Each wall is flat, endless, passes through zero and stands at right angles to its row. A trip goes straight from one point to another. Which walls does it cross, in order?

Walls:
(1): [-0.07  0.49]
(2): [-0.20 -0.13]
(3): [-0.05 -0.85]
(4): [-0.46 -0.61]
(5): [0.11 0.53]
(6): [-0.16  0.05]
Trips:
[0.44 0.44] to [ 0.19 -0.20] => 1, 3, 5, 4
[-0.50 -0.31] to [-0.52 -0.30] => none
[0.63 0.25] to [ 0.08 -0.40] => 1, 3, 5, 4, 2
[-0.56 -0.28] to [0.53 0.90] => 1, 3, 5, 4, 2, 6
[-0.25 -0.59] to [ 0.20 -0.22] => 6, 2
[ 0.36 -0.68] to [0.21 0.11] => 2, 4, 5, 3, 1

Walls:
(1): [-0.33  0.19  0.72  0.21 -0.61 -0.62 -0.59  0.52  0.85]
(2): [-0.29 -0.13  0.79 -0.65 -0.17 -0.05 -0.27 -0.18 -0.01]
(3): [ 0.11 -0.30 -0.08 -0.02 -0.48  0.41 -0.28  0.73 -0.20]
(4): [ 0.27 -0.04 -0.08  0.16 -0.30 -0.29 -0.24 -0.49 -0.01]
(5): [-0.35  0.03  0.13  0.21 -0.24 -0.33  0.18  0.33  0.07]
(6): [ 0.18 -0.75  0.10 -0.17 -0.10 -0.02 -0.16  0.14 -0.49]
(7): [ 0.01 -0.25 -0.12 -0.54  0.68 -0.32  0.33  0.36  0.02]
Trips:
[-0.03  0.83  0.38 -0.45 -0.03  0.10 -0.08 -0.19  0.17] to [-0.82 -0.48 -0.17 -0.84 -0.13 -0.08 -0.56 -0.04 -0.57] => 7, 6, 3, 1
[-0.05  0.27  0.55  0.33 -0.23  0.05 -0.04 -0.18 -0.02] to [ 0.02  0.60  0.31  0.37  0.26 -0.35 -0.24  0.03  0.22] => 2
[ 0.24 -0.08  0.23 -0.24  0.22 -0.36  0.14  0.12  0.24] to [ 0.08  0.07 -0.44 -0.03 -0.01  0.04 -0.08 -0.08  0.21] => 6, 5, 4, 2, 1, 7
[-0.08  0.48  0.16 -0.45 -0.08 -0.71  0.18  0.29  0.10] to [ 0.63 -0.12 -0.02 -0.10  0.24  0.41 -0.46  0.44  0.26] => 3, 5, 6, 2
[-0.63 -0.42  0.32  0.70  0.41 -0.64  0.37  0.76 -0.87] to [-0.47 -0.55 -0.47 -0.41 -0.90  0.17  0.54 -0.40  0.19] => 1, 2, 7, 4

Walls:
(1): [ 0.05  0.20  0.28 -0.67 -0.10 -0.29  0.04 -0.02  0.02 -0.35 -0.27 -0.51
 -0.22  0.89  0.69  0.00  0.01 -0.28 -0.23  0.29  0.18  0.48 -0.14  0.13]
(2): [-0.04  0.17  0.45 -0.04  0.39 -0.04  0.03  0.52 -0.04  0.56 -0.89 -0.18
 -0.03  0.00  0.43  0.27  0.42  0.24 -0.69  0.11  0.22  0.55  0.56 -0.85]
(3): [-0.26  0.01  0.05 -0.44 -0.50 -0.30  0.23 -0.03  0.39 -0.40 -0.10  0.31
 -0.82 -0.05 -0.17 -0.23 -0.07  0.74 -0.13 -0.87 -0.07 -0.02 -0.49  0.22]
(4): [-0.68 -0.13 -0.03  0.70 -0.32 -0.04  0.30 -0.97 -0.31 -0.21  0.20  0.37
 -0.08 -0.05 -0.44 -0.20 -0.49  0.20  0.22 -0.66 -0.39 -0.36 -0.18 -0.07]
(5): [ 0.21 -0.23  0.95 -0.21  0.56  0.24 -0.88 -0.31 -0.55 -0.13  0.49  0.23
 -0.17 -0.06  0.15 -0.79  0.26  0.52  0.25 -0.23 -0.38 -0.09  0.15 -0.05]
(6): [ 0.05  0.02  0.05 -0.15  0.19  0.76  0.06  0.11  0.78 -0.14  0.47 -0.09
  0.22 -0.24 -0.28 -0.19  0.23 -0.45 -0.12  0.78  0.20 -0.56 -0.15  0.94]
(7): [-0.03  0.53 -0.24  0.08  0.21 -0.43  0.11  0.29  0.63  0.12  0.14  0.34
  0.16 -0.85 -0.36 -0.10  0.34 -0.22  0.07 -0.36 -0.13 -0.16  0.14 -0.31]
(8): [ 0.22 -0.19  0.35  0.23 -0.07  0.16 -0.32  0.53  0.11 -0.63 -0.18 -0.02
  0.14  0.25 -0.34 -0.42 -0.37  0.03  0.28  0.07 -0.14  0.14 -0.55  0.45]
(9): [-0.17  0.38  0.33  0.06 -0.38  0.37  0.39 -0.02 -0.36 -0.35  0.17 -0.72
 -0.19 -0.61 -0.36  0.12 -0.22  0.46  0.58 -0.37 -0.42  0.11 -0.42 -0.94]
(10): [ 0.31 -0.26 -0.22  0.35 -0.71  0.22  0.37  0.04 -0.76 -0.44  0.02  0.21
 -0.16 -0.12  0.22 -0.56  0.15  0.17 -0.30  0.69  0.50  0.44 -0.01  0.20]
(11): [-0.03 -0.10 -0.67 -0.02  0.18  0.04  0.04 -0.31 -0.03  0.59 -0.11  0.07
 -0.27  0.31  0.35  0.18 -0.63 -0.21 -0.26  0.16  0.52  0.18 -0.54 -0.49]
(12): [-0.02  0.12  0.16  0.33  0.18 -0.59 -0.40 -0.31 -0.22  1.22 -0.43 -0.56
  0.01 -0.17 -0.46 -0.45  1.08 -0.42 -0.66 -0.73  0.06 -0.15 -0.03  0.11]
Trips:
[-0.47  0.26  0.71  0.05 -0.52 -0.17  0.77 -0.02  0.15 -0.02 -0.66  0.51
 -0.53 -0.31  0.28  0.29  0.03  0.12 -0.18  0.16  0.04 -0.05 -0.16 -0.49] to [ 0.04 -0.04 -0.40  0.05 -0.64 -0.87 -0.12 -0.41  0.01 -0.63 -0.51 -0.49
  0.11  0.76 -0.21  0.32  0.14  0.74  0.26  0.27 -0.30 -0.47 -0.66  0.09] => 7, 8, 11, 2
[-0.05 -0.34 -0.42 -0.34  0.52 -0.32  0.14  0.80 -0.25 -0.17 -0.52  0.21
  0.10 -0.20  0.45 -0.24 -0.33  0.06  0.20  0.68  0.37  0.34 -0.24 -0.17] to [-0.06 -0.30 -0.11  0.22  0.12 -0.11  0.83  0.08 -0.22  0.97  0.69 -0.26
  0.40 -0.34 -0.58 -0.31  0.36 -0.63  0.32  0.02  0.27 -0.41 -0.64 -0.19] => 7, 6, 1, 12, 8, 2, 9, 4, 10
[-0.69  0.71 -0.51 -0.08 -0.36 -0.24 -0.23 -0.28  0.13  0.15  0.29 -0.22
  0.27 -0.55  0.44  0.30 -0.05  0.23 -0.21  0.53  0.06 -0.07 -0.32 -0.62] to [ 0.36 -0.33 -0.52  0.16  0.50 -0.22 -0.16 -0.29 -0.24 -0.04  0.44 -0.01
 -0.69  0.14 -0.09  0.05 -0.23 -0.06 -0.10  0.29  0.23  0.19  0.03  0.23] => 10, 2, 1, 9, 7, 4, 6, 5
[-0.47 -0.40  0.42  0.11 -0.23  0.11 -0.32  0.12 -0.09 -0.42 -0.16 -0.36
  0.38 -0.14 -0.01  0.14 -0.72  0.19 -0.97  0.09 -1.01  0.19 -0.38 -0.34] to [-0.47 -0.17 -0.15 -0.02 -0.62  0.57 -0.13  0.33 -0.42 -0.47 -0.84 -0.30
 -0.70  0.29 -0.18 -0.06  0.23  0.38 -0.17 -0.14  0.02  0.10  0.44  0.25] => 10, 5
[-0.28  0.17  0.10 -0.25  0.13 -0.38 -0.07  0.57 -0.24  0.55  0.05  0.19
  0.05  0.65  0.60  0.42 -0.77 -0.10 -0.06 -0.05  0.16  0.26 -0.16 -0.26] to [ 0.48  0.15  0.03 -0.34 -0.28  0.12  0.27 -0.47  0.10 -0.55 -0.25  0.14
 -0.74  0.66 -0.36 -0.16 -0.63 -0.58 -0.13 -0.38  0.54  0.91 -0.11  0.28] => 3, 8, 10, 2, 4
